Each row is a point. Before rounding, the points of a table are all equally far from one centre. They may lie mostly on one side of it. Where is the centre, to within rounding?
(in the rows, 128 means zero)

Points:
[[141 157 185]
 [161 117 192]
 [160 164 163]
 [ 95 109 182]
 [161 145 185]
 [169 131 184]
 [174 152 164]
 [122 134 197]]
Centre: [133 121 145]

Points, 14 rows:
[[117 120  84 179 106  52 113 163 134]
 [105 130  77 179  74  74 126 127 135]
 [ 94 165 112 198  94  78 120 115 108]
 [ 87 159 121 184 101  86 103 120  83]
 [125 136  67 175 136  34 119 129 141]
 [ 92 125 111 197 115  58  98 113 153]
 [114 131  97 209 104  60 128 129 133]
 [ 93 137 100 182 113  30 117 130 124]
 [113 130 127 177 113  40 113 139 121]
 [ 84 167 103 205 103  92 112 133 138]
 [121 168  98 171 103  74 132 168 132]
 [108 120 115 195 101  57 122 143 112]
 [112 169  94 168  99  44 111 141 130]
 [ 80 154  80 175 104  56 106 154 100]]
Centre: [104 137  93 156 135  91 116 124 122]

Points:
[[179 135 177 123 123 161 132 136  74 111 159 153 141 116 150 235 122 171
  194 137]
 [195 100 237 142 133 166 117 114 110 112 120 178 101 140 123 212 135 176
  179 143]
 [151 169 180 115 105 123 143  88  72 118 130 151 109  98  94 204 102 174
  142 130]
 [154 139 194 130 114 121  92 140 117 127 183 163 133 129 130 249 132 181
  163 122]
 [146 134 210 139 138 115 146 143  91 104 145 169  94 109 122 221 123 190
  165 111]
 [156 124 201 128 151 120 163 159  89 120 178 163 158  95 125 225 140 165
  125 100]
 [102  95 171 124 137 175 150 134  94 132 130 165 132  90 144 205 130 151
  153 125]
 [161 133 167 141 135 147 165 118  92 116 159 178 123 116 141 212 123 156
  140  94]
 [151 126 194  95 130 150 127  80  91 104 186 146 125 106 131 213 135 197
  178 118]
 [170 113 175 150 101 156 155 131 117 115 145 168 125  82 141 212 139 160
  155 138]
 [131 178 235 114 127 123 171 121  95 124 134 143 142 120 138 218 105 167
  171 124]
 [149 126 150 150 179 128 153 137  99  77 125 112 158 113  85 228  97 168
  149 142]
 [162 138 204 166 140 141 115  94 107  65 123 169  91 127 115 208 105 183
  158 148]
 [164 103 224 150 154 155 145 122  83 118 148 165 142  78 132 229 155 174
  161 129]
 [133 120 183 132 129 120 105 128  84 147 110 127 149  80 132 220 131 138
  159 119]
 [162 122 142 140 101 136 102 117 126  79 120 146 131 118 117 213 117 159
  123 128]
 [195 131 199 107 148 168  94 110 117  82 165 154 127  92 113 227  56 159
  146 155]
 [221 190 217 124 156 164 131 108 104 117 170 157 163 104 124 189 145 170
  144 128]
 [181 178 203 113 143 167 128 117 116 125 140 168 107 103 114 235 108 171
  172 118]
 [177 123 193  98 132 112  97 133  80 130 172 195 118  89 115 220 134 153
  164 135]
 [124 105 184 105 132 162 152  91  98 120 145 195 127 105 140 214 160 181
  146 155]
 [181 158 222 110 189 134 124 119  96 112 124 168 120 122 129 230 153 147
  107 109]
 [165 133 172 107 127 147 132 104 101  99 109 198 110  83 109 217 127 157
  122 144]
 [125  82 203 118 135 115  96 155  97 148 138 192 108  94  89 187 131 177
  152 136]]
Centre: [152 129 203 118 154 148 121 129 107 122 151 139 142 135 105 179 120 156
 135 164]

Points (30 x 24):
[[100 101  93 150  94 134 116 103 156 205 179 119 104 158 148  97 173 184
  138  83 128  59 129  88]
 [ 96 112  53 123 133 221 126 115 182 148 203 110 108 124 137  92 127 152
  147  61 125 107 165  86]
 [ 91 116 135 109  80 160  61  92 156 166 146  87  67 155 155 100 154 163
  145  73 134  63 105 100]
 [120 119 129  89  99 215 134  97 159 198 143 118  86 146 159 106 166 153
  150  68 138  77 120  70]
 [151 116  97 104 119 191 110  92 162 221 144  90 104 161 148  94 130 137
  131  67 122  70 154  55]
 [ 83  66  56 129 110 189 103  82 171 161 141  95 109 152 126  85 126 135
  110  71 131  75 152 100]
 [134  96 115 132  98 168  93  76 155 206 155 111  90 153 107  83 139 172
  160  85 132  69 111  55]
 [ 97 105  95 129  68 150 104 124 145 225 133 122  98 122 134  79 171 121
  148  80 140  91  97  82]
 [ 89  68  94 133  98 186 139 108 186 202 156 131 123 175 127  81 158 164
  145  77 135  96 157 105]
 [106 112 111 101  83 163 111  94 184 214  98  89 107 149 138  85 148 154
  116  47 111  89 106  87]
 [ 88 114 109 120 119 152  93 131 195 180 160 103 110 149 157 100 201 155
  133  76 159  59 157  67]
 [121 123 108 127  74 164 117 100 208 171 171  89  78 133 171 112 139 190
  127  75 136  98 160 103]
 [150 116  99 137 137 222 128  79 164 156 122 118  93 157 160 126 173 166
  161 107 142  72 136 105]
 [ 94 144  97  99  77 175  82  81 195 193 144 103  81 124 156  64 136 144
  150  91 136 104 124 138]
 [100 139 107 101 105 181 129  93 180 188 154  94 101 162 126  74 110 146
  173  70 153  76 125 103]
 [ 90 119 121  94 126 225  92 130 177 200 140  96  49 120 154  87 176 135
  118  67 140  98 131  91]
 [ 82 109  55 126 102 213 101 132 155 182 169  98  58 168 141 102 146 156
  154 109 116  72 124  83]
 [ 97  91  56 116 140 190  92  74 211 162 156 117 102 131 159  65 139 135
  171  99 104  89 117  93]
 [ 97 110 102 134 134 192 130 111 194 207 114 122 132 114 157  95 118 165
  185  58 144  80 130 116]
 [142 132 134 130 101 173  97 115 180 207 160 100 102 153 160 116 159 181
  116  70  73  54 159  95]
 [ 97 115 108 126 107 196 127 111 220 213 142 120  74 136 124 111 120 151
  133  76 141  73 124  98]
 [141 108 110 152 102 162 134 108 145 200 164  92 112 114 154  74 149 148
  179  92 111  59 129  83]
 [ 73 113 113 137  56 174 112 145 144 215 156 112  92 146 153  81 110 164
  123 102 129  68 133  83]
 [ 80 102  57 130 110 140 107  74 175 152 150  81 113 171 144 101 155 165
  118  55 100  99  96 117]
 [ 90 142 103 148  69 168  89  81 176 190 158 127 100 171 175  92 166 153
  111 100 121  78 120 133]
 [119  93 100  80 123 182 109  91 176 177 161 114  60 151 132 104 194 189
  122 101 105  80 129  92]
 [121  97  94 120  72 164  76  81 181 207 164  83  95 144 148  96 158 145
  137 124 134  84 164 120]
 [109 142  90 113 135 168 123  72 207 195 161 119  58 139 168  71 116 158
  164 107 106  80 136 110]
 [105 112  70 135  91 171  95  61 196 181 106 108  86 152 140  64 154 162
  145 102 124  85 113 107]
 [104  97  91 117 131 179 119  94 161 199 138 125 113 126 141  60 160 162
  124  63 152  69 120 119]]
Centre: [ 87 133 122 136 142 160  93 114 146 164 129 118 113 134 135 119 137 146
 137 111  99 143 149  83]

Points, 30 rows:
[[109 168  58  91 141 156 120 179 148 141 200 118 133 153  60 166 125 100
  163  87 167 157 183 130]
 [110 160  60  96 137 131 119 139 130 130 194 111 143 117  93 128 127  65
  224  80 122 171 182 137]
 [125 177  81  64 133 131 131 184 173 125 178 124 168 113  63 147 140 109
  143 124 170 147 168 166]
 [158 148  61 102 144 167 122 161 142 128 191 117 135 155  58 105  99  61
  219  74 149 142 152 109]
 [106 154  60  89 140 166 108 180 157 107 151 135 145 113  74 140 131  44
  199  99 158 187 161 115]
 [115 125  97  98 126 157 131 198 153 122 177 121 186 115  46 140 111  94
  231  72 162 160 168 131]
 [128 143  68 105 146 134 159 182 180 120 175 145 127 107  55 165 124  56
  133  92 161 127 150 160]
 [145 177  95  92 153 131 154 152 156 138 208 123 119 101  64 128 121  48
  177 121 164 174 170 149]
 [110 180  47 132 143 144 110 170 157  98 202 173 112  79  69 142 131  89
  177 100 173 134 153 148]
 [132 149  74  85 114 180 131 164 135 145 201 118 134 123  57 165 124  73
  187  75 150 146 122 153]
 [107 159  50 103 108 161 126 170 122 144 212 147 126 132  53 140 120 107
  180  79 131 149 152 165]
 [127 174  81  73  93 150 117 170 120 169 212 129 139 102  65 127 109  84
  194 107 141 143 121 143]
 [144 137  58 108 121 139 130 199 127 101 213 123 118 103  97 121  94  63
  161  84 146 132 135 165]
 [ 81 164  77 103 127 167 141 156 142 146 194 113 158  87  41 171 136  86
  164  70 152 154 104 130]
 [153 175  64  89 121 140 104 154 167 138 171 130 165 117  37 150  99 103
  183 119 134 159 131 131]
 [145 196  69  82 118 127  86 152 142 103 154 112 154 124  66 151 103  91
  183  99 116 139 162 128]
 [101 164  42 111 148 132 130 172  89 125 192 119 132 135  55 126 126  67
  160  98 147 134 198 129]
 [133 149 118 104  95 141 114 204 159 125 191 148 149  87  43 154 133  59
  172 114 164 131  94 148]
 [109 149  91  72 105 106 116 161 135 137 198 134 143 128  95 129 108  84
  190 119 136 208 166 157]
 [126 137  58  95 129 144 133 212 148 176 163 124 140 100  50 140 118  64
  176  62 155 161 156 146]
 [119 173  79  98 158 156 102 151 151 108 186 101 134 128  51 164  99  57
  188  91 170 136 166 130]
 [138 151  81 121  88 151 126 192 110 134 175 101 136 128  45 123  82  71
  205  99 118 151 145 151]
 [ 97 180  58  94 105 126 121 187 141 137 193 129 168 105  69 141  98  75
  162  95 146 153 149 129]
 [123 179  66  59 137 155  96 179 134 167 175 140 124 100  67 140 117  66
  176 104 150 127 177 129]
 [129 175  81  88 134 131 161 142 181 124 196 140 146 112 100 160 117  83
  130 100 134 144 163 165]
 [104 152  66  74 122 122  80 152 161 137 178 128 124 141  58 157 111  81
  161 109 157 165 165 165]
 [121 151  60 100 146 144 148 189 143 119 154 137 169 123  73 117 126  25
  180 106 127 152 158 156]
 [ 86 159  69 104 151 135 146 172 124 125 166 157 152 104  39 136 135  63
  214  73 115 171 126 150]
 [131 184  43 131 106 140 126 176 145 142 210 145 119 117  77 137 130 101
  191  67 154 168 151 154]
 [111 179  53 146 125  99 150 147 140 120 213 132 164 110  51 125 111  77
  162 100 129 145 152 120]]
Centre: [116 133 138 141 152 135 117 152 127 140 136 133 125 120 100 101 138 121
 158  96 154 137 132 122]

Points (31 x 24):
[[121  54 163 182 117 141 147 121 106 128 196 137 123 128 155 159  82  67
   92 107  61 156 123 170]
 [114  65 171 161  92 135 163 126 103  75 164 163 135 113 174 159  94  81
  131 119  78 129 146 173]
 [107  83 175 184 102 165 142 121 109 101 206 133 144 102 165 142  57  79
  126 104  56 122 141 174]
 [124  67 192 183 134 170 142 132 113  81 190 135 128 141 155 117  79  91
  128 110  40 156 103 177]
 [111  82 159 190 113 155 149 147 101 103 185 152 130 106 177  99  93 101
  124 111  64 132 115 204]
 [102  90 163 187  96 170 153 104 102  92 180 139 142  89 150 165  73  77
  129 146  77 144 101 189]
 [116  89 159 197 108 159 136 109 103  98 197 173 123 119 164 138  66  91
  128  94  45 142 115 202]
 [102  80 194 173  99 190 154 121 101 106 181 140 130 129 108 169  89  96
  101  89  63 153 111 186]
 [143  58 182 175 140 159 137 112  61 102 153 140 130 124 158 172  79  91
   97 108  57 144 118 171]
 [116  91 157 201 127 144 186 127 102 101 191 140 118 146 113 121  63  90
  104  94  65 138 130 168]
 [105  83 172 135 113 157 136 135  99  91 193 149 155 113 162 123  72  65
  132 119  42 145 106 204]
 [128  96 143 155 105 155 158 113 100  92 203 142 140 164 155 115  64  71
  114 130  67 138 141 186]
 [108  89 155 172 110 154 176 115  76  83 185 152 143 143 146 138  54  81
  118 128  55 135 117 193]
 [110  78 162 169 113 145 167 145 112  90 173 156 123 137 150 131  50  61
   80 121  62 143 108 185]
 [116  90 169 172  90 166 140  91  99 102 172 163 149 104 164 143  90  86
   97 118  25 144  97 177]
 [111  84 155 182 112 147 150 154 112  56 194 133 100 109 141 137  94  92
  113 123  45 141 106 179]
 [138 109 166 176  87 153 143 135  88  88 201 124 128 140 144 145  89  76
  110 123  68 159  89 219]
 [126  67 152 167 108 127 146 131  98  89 201 159 146 100 150 160  82  68
   92 110  65 158 107 175]
 [131  94 196 203 113 133 154 118  89 106 177 130 152 117 134 147 104  66
  129  96  57 160 121 189]
 [154  82 179 192 108 172 175 133 103 101 155 136 126 119 156 155 101  78
  139 131  81 119 106 206]
 [117  83 163 177  96 168 117 134  79  94 182 123 157 139 124 155  65  99
   90 121  86 171 125 185]
 [113  95 168 182  94 147 166 141  91  94 197 130 125 136 124 141  83  41
  108 104  59 149  98 173]
 [105  69 155 158 121 156 170 115  99  85 200 147 136 146 129 138  73  73
  123 101  50 132 119 194]
 [122  63 201 165 124 175 122  97 120  89 164 159 130 137 145 151  73 111
   99 134  81 146 117 203]
 [117  89 151 183  93 169 146 132  93 109 198 158 144 130 166 124  53  67
  116 109  51 158 100 164]
 [104  64 197 167 115 152 147 114 103  66 174 165 118 122 174 153  92  77
  131 110  82 143 111 188]
 [111  64 161 170 125 163 139 101 105 124 198 164 148 148 143 148  70  75
  103  94  58 136  97 204]
 [114  56 177 188 115 151 138 134  90 103 187 147 134 137 125 159  77  82
  119 140  58 161 120 164]
 [127  69 168 159 114 187 158 114 110  74 180 160 138 125 141 127  95  76
  123 131  79 150 129 188]
 [101  68 149 168 101 163 156 141 104  86 176 148 155 132 120 113  88  72
   92 138  93 136 101 176]
 [ 93  82 166 188 112 178 123 114 109  97 189 135 135 158 146 133  84  57
  115 143  92 117 120 181]]
Centre: [125 123 161 148 123 140 129 124 115 113 157 137 130 130 140 145  86 105
 125 105  85 126  97 156]

Points, 30 rows:
[[176 113 123 143 110 119 125 120 114 145 129  78 194  51 179  94  67  92
  130 156 148 160 167 218]
 [131 115 120 129  48 137 138 126 141 150 102 114 151  56 170 140  77  53
  143 124 131 152 156 168]
 [169 112 114 103  97 128 130 124 143 154 126 128 169  35 142 109  62  71
  116  94 138 153 163 173]
 [138  98 130 109 104 160  85 121 148 107 125  40 150  53 157  78  62 115
  133 142 112 136 176 159]
 [186 127 121 108  97 160  98  88 125 155  85 106 181  48 172 141  55 114
  119 137 127 150 157 198]
 [176  97 111 137 106 136 112 118  99  78 135  85 165  24 149  76  47 125
  141 118 132 142 192 179]
 [213 111 128 121 119 132 104  94 137 129 108 131 179  20 145 138 112 134
  133 159 158 160 144 189]
 [162 106  84 131  74 148 148 125 126 128 112 105 172  17 160 132  49  96
  109 121 134 120 146 146]
 [169 126 129 126  81 131 146  96 151 140 121  98 187  29 165 127  57  84
   65 116 111 157 156 198]
 [181  80 102 125 130 122 115  84 130 139 123 111 156  50 174 132  62  83
  115 131 107 134 179 206]
 [186 154 159 117  89 133 112 113 126 133 120 106 182  31 155  94  90  66
  137 134 136 165 127 204]
 [182 121 154 116 101 150 137 103 146 121 126 115 173  27 215 129  57  63
  131 133 142 149 138 131]
 [182 140 130 110  88 132  90 119 129 128 115 120 160  55 151 107  86  83
  145 146 104 180 142 221]
 [220 104 137 124 124 157 159 151 146 105 137  60 156  53 168 165  71  98
  116 172 134 161 157 128]
 [154 128 150  94 109 159 115 119 132 129 134 106 156  45 174 148  39 128
  128 119  85 168 168 179]
 [166 107 132 129  90 141 131 109 138 159 120  71 162  23 148 136  69  72
   82  98 101 148 181 150]
 [144 128 112 124  79 146 101 118 115 141 154  78 160  43 136  94  31  52
  123 116 140 136 160 153]
 [132 128 143 128  93 127 117  89 104 113 112 113 135  35 156 119  73  85
  137 179 114 144 181 223]
 [195 111 101 131 151 143 115 119 115 120 129 130 170  51 183 118  46  64
  100 145 130 159 153 187]
 [166  90  89 139 100 129 153 125 150 129 138  84 169  38 159  95  37 105
  118 124 120 154 158 191]
 [155 102 170 136 144 135  96 124 129 114 141  98 160  29 156 122  75 127
  131  90 117 164 185 205]
 [138  96 120  92 123 141  78  95 114 141 124 103 123  75 160  90  55 101
  133 101 150 139 189 173]
 [129 144 150 124 119  67 134 101  98 129 113 135 170  39 126  81  97  88
  123 155 105 131 143 154]
 [189 100 150 127 120 149 135 128  84 122 133  91 174  27 137 114  87 106
  116 129 109 177 190 186]
 [210 116 143 131 112 153 128  94 102 123 152  98 155  45 107 116  46  86
  105 179 107 157  95 166]
 [169 112 131 120  77 145 168 134 149  81 139  79 151  24 185 122  53 101
  106 102 112 166 173 160]
 [188 113 118 113 121 164  93 102 108 154 124  95 159  40 113  94  37  96
  127 147 128 123 167 168]
 [184  97 148 126 105 143 154 112 108 124 136 107 160  39 186 131  55  53
  105 113 101 158 130 129]
 [165 140 126  97 105 156 132 104 121 132 188 123 179  56 132 114 113 111
  120 139  88 130 189 199]
 [141 117 107 106  99 146 138 121 121 112 136  80 151  24 164  88  77  80
   99 100  97 161 150 144]]
Centre: [170 146 141 171 102 131 123  92 135 101 136 104 142 105 144 124  90 118
 110 133 139 140 158 142]

Points, 30 rows:
[[140 113 124 149 192 236 100 163 114 144 107 112 159 146 148  70 141 141
   64 152 127 104 110 139]
 [ 70 126 114 150 143 218  89 163 119 144 109  47 155 113 154  47 150 106
   84 138 125 131 157 139]
 [102 108  79 126 171 228 127 169 125 185 143  59 127 122 142  88 114 144
   92 152 118  86 154 120]
 [121  85 158 152 149 192  99 176 171 147 140  69 135 160 165  76 136 102
   95 215 133 102 126 139]
 [103 110 122 168 189 184  99 164 100 128 178  77 107 120 148  91 105 166
   78 118 113  82 155 158]
 [ 93 134 128 144 164 215 116 124 127 126 140 114 104  94 124 106 139  71
   84 200 126 123 175 107]
 [100 129  85 176 154 196 129 173 131 129 128  56 112  76 174  63 122 136
   75 177 154 123 155 173]
 [136 115  96 148 148 232 129 165  74 120 126 134 144 124 185  63 144 133
  107 169 128 112 185 154]
 [115 127  77 148 173 205 104 161 131 104  95  96 177 114 141  54  95 139
   88 160 121 100 112 142]
 [ 82 106 118 203 140 194  74 121 106 156 123  72 154 116 172  89 165 109
   73 171 152 100 154 157]
 [125 155  82 164 164 199 134 199 112 165  88  82 148  68 174  90 130 148
  107 153 109 115 160 170]
 [101 132 147 155 195 224  97 147 143 124 107  63 147 161 222  75 159 112
   78 171 110  90 157 155]
 [131 124  84 136 193 177 107 165 145 146 137  42 164 119 172  50 130 138
   76 159  78  85 142 141]
 [126 124 103 172 147 175 112 154  88 162  91  41 126 103 189  68 130  91
   82 150 115  66 172 147]
 [ 80 109 115 195 118 186  94 135 133 134 113  79 162 151 138  93  99 145
   85 162 116 125 148 165]
 [136  96 132 148 169 156  79 183 182 182 130 128 178  97 164  99 140 131
  100 155 136 104 116 133]
 [105 124 137 117 183 185  62 158  97 143 169 107 171 132 178  67 155 121
  117 134  75 127 151 118]
 [115 127 126 180 147 205 100 157 106 151 119  98  70 136 139 109 162  87
   56 174 133  82 120 161]
 [100 148 116 121 157 222 113 194 111 120 164  77 161 119 171  67 141 102
  128 189 146  83 170 155]
 [104 118 137 174 163 191  83 166 145 141 130  93  95 110 131  63 121 107
  103 190  95  65 134 128]
 [116 101 144 196 125 211 116 145 126 143 102  89 171 109 204  80 159 107
   81 128 126 111 103 189]
 [ 86 149 105 191 187 226 144 160 157 114 123  55 167  92 149  36 139 113
  116 160 136 134 150 148]
 [ 90 115 142 153 156 183  75 193 153 152 134  84 165 103 158  55 123 108
   90 154 122  96 122 187]
 [ 98  95  91 167 173 201 136 187 119 150 116  55 189  84 187  82 133 156
   85 181 125  96 152 137]
 [ 96 124 135 156 156 180 106 128 131 133 116 110 178 105 137  62 100 124
   85 162 134  96 145 204]
 [122 112  87 213 182 175  66 145  83 163 145  71 143 111 178  76 135 141
  118 150 155 103 157 152]
 [116 114  96 136 172 195  75 157 128 145 110  68 160 138 191  40 136  93
  114 152 156 137 196 147]
 [112  98 118 165 174 201 122 187 123 122 139  94 130  97 123  30 131 111
   81 147 172 133 148 167]
 [ 54 147 102 193 164 198  91 139 103 133  89  84 154 125 129  76 143 133
   77 150 122  88 151 175]
 [ 50 147 124 159 186 165  96 134 108 171 116  69 143 130 189  67 158 132
   65 162  89  96 175 133]]
Centre: [ 99 113 107 156 183 154 148 153 126 129 125  98 134 137 168 110 154  98
 128 141 123 116 132 143]

Points:
[[ 83 149 172 147 229 106 136 196 124  77 101 136 144  69 107 160 120  99
   90 118 141 135  81  68]
 [ 69 115 140 189 163  92  62 169 115  97  84 146 138 104 119 154  95  90
  108 113 126 130  90  93]
 [101 124 140 156 185  75 115 185 114  86 130  83 179  79 113 187 113  98
  113 124 149 130  86  98]
 [ 95 149 163 135 224  93  62 177 107  93 105 116 154  86  97 153 138  91
   99 164 179 115  90 113]
 [ 73 151 157 167 210 107  61 198  89  85 101  93 132 107 105 120 111 122
  114 138 174 102  70 126]
 [ 93 107 158 152 221  94  85 171 130  92 114 114 183  83 126 126  86 102
   77 106 162 126  95  75]
 [ 78 154 170 155 196 108  81 215 115 113 123 113 132 111 146 127  67  72
  111 114 155 150  51 116]
 [104 142 105 190 199 131  97 162  95  93 126 140 131  85 108 174 114 101
  108 129 153 130  98 111]
 [ 74 138 162 158 219 114 132 197  98  78 153 118 138  65 123 137  92 131
   99 145 161 126  78 108]
 [ 88 130 134 160 217  99  76 176 130 128  97 100 169  61 113 121 126  88
  103 150 130 144  60  98]
 [ 77 127 126 147 199  58 102 182 151  69  96 126 137  95 116 139 105  89
  118 125 182 150 108 124]
 [103 116 192 164 206 118  93 200 102 100 120  92 118  87 140 133  92  91
  100 148 181 110  74 128]
 [102 133 142 125 194  75  82 193 107  63 143 148 136 109 131 141  78 127
  124 127 163 124  64 101]
 [ 74 133 188 174 202 115 111 182 136  92  88 142 162  83 106 155  88  80
  111 109 147 117  83 108]
 [112 106 138 161 171 104  67 177 133  99 120  93 164  88 109 145  72  63
  125 150 182 128 109 113]
 [ 50 130 111 146 199  83  68 174 108 145  91  99 146  66 151 154  88  82
   96 165 145 138 106 119]
 [ 87 149 207 153 181  91 117 178 103  71 132  96 139  53 123 121  95 132
  100 178 175 150  77  85]
 [ 87 142 128 205 218 128  99 197 145 119 122 129 163 122 135 142  93  93
   97 170 151 102  88 107]
 [ 50 130 198 178 214 128  86 199 130 112  93 113 143  79 112 145 105  78
  137 113 134 116  95 105]
 [ 97 152 142 202 207  79 100 190 152  92  62 110 160  84 113 133  88  87
   96 145 141 107  92 136]
 [105 146 151 189 175 132 109 190 108 143 102 113 180  74 118 127  83 103
  108 138 186 143  86 108]
 [ 83 118 178 133 218 105  89 168 119 102  97 105 175  41 131 119 130 106
   82 124 156 126 108  97]
 [ 71 142 172 112 218  96  72 161 127  73  75 100 140  69 105 145  93  86
   75 154 134 145  71  91]
 [ 67 119 159 117 183  96  69 209 101 113 111 133 150  59 111 156 100 146
  123 139 144  88 111 119]
 [ 98 111 180 164 202 108  96 170 122  77  73 120 162  98 149 134  88  71
  113 121 155 161 115 100]
 [121 154 192 145 235  90 109 149 110  75 127 126 153  80 104 152 111 130
  101 111 129 159  92 138]
 [ 68 114 153 166 198 116  70 215 145 103  99 105 159  82 128 153 100  90
  130 152 152  98 104 114]
 [ 73 126 157 141 224 169 109 186  95 122 117 101 138  67 146 130  93  78
   70 149 161 134 128 104]
 [ 76 126 153 188 204  74  85 175 158 116 120 109 149  82 132 188  96  97
  137 126 149 115  74  67]]
Centre: [106 184 158 127 175  96 119 145 131 132 117  93 110 115 122 115  91 110
 121 141 118 104 136  82]
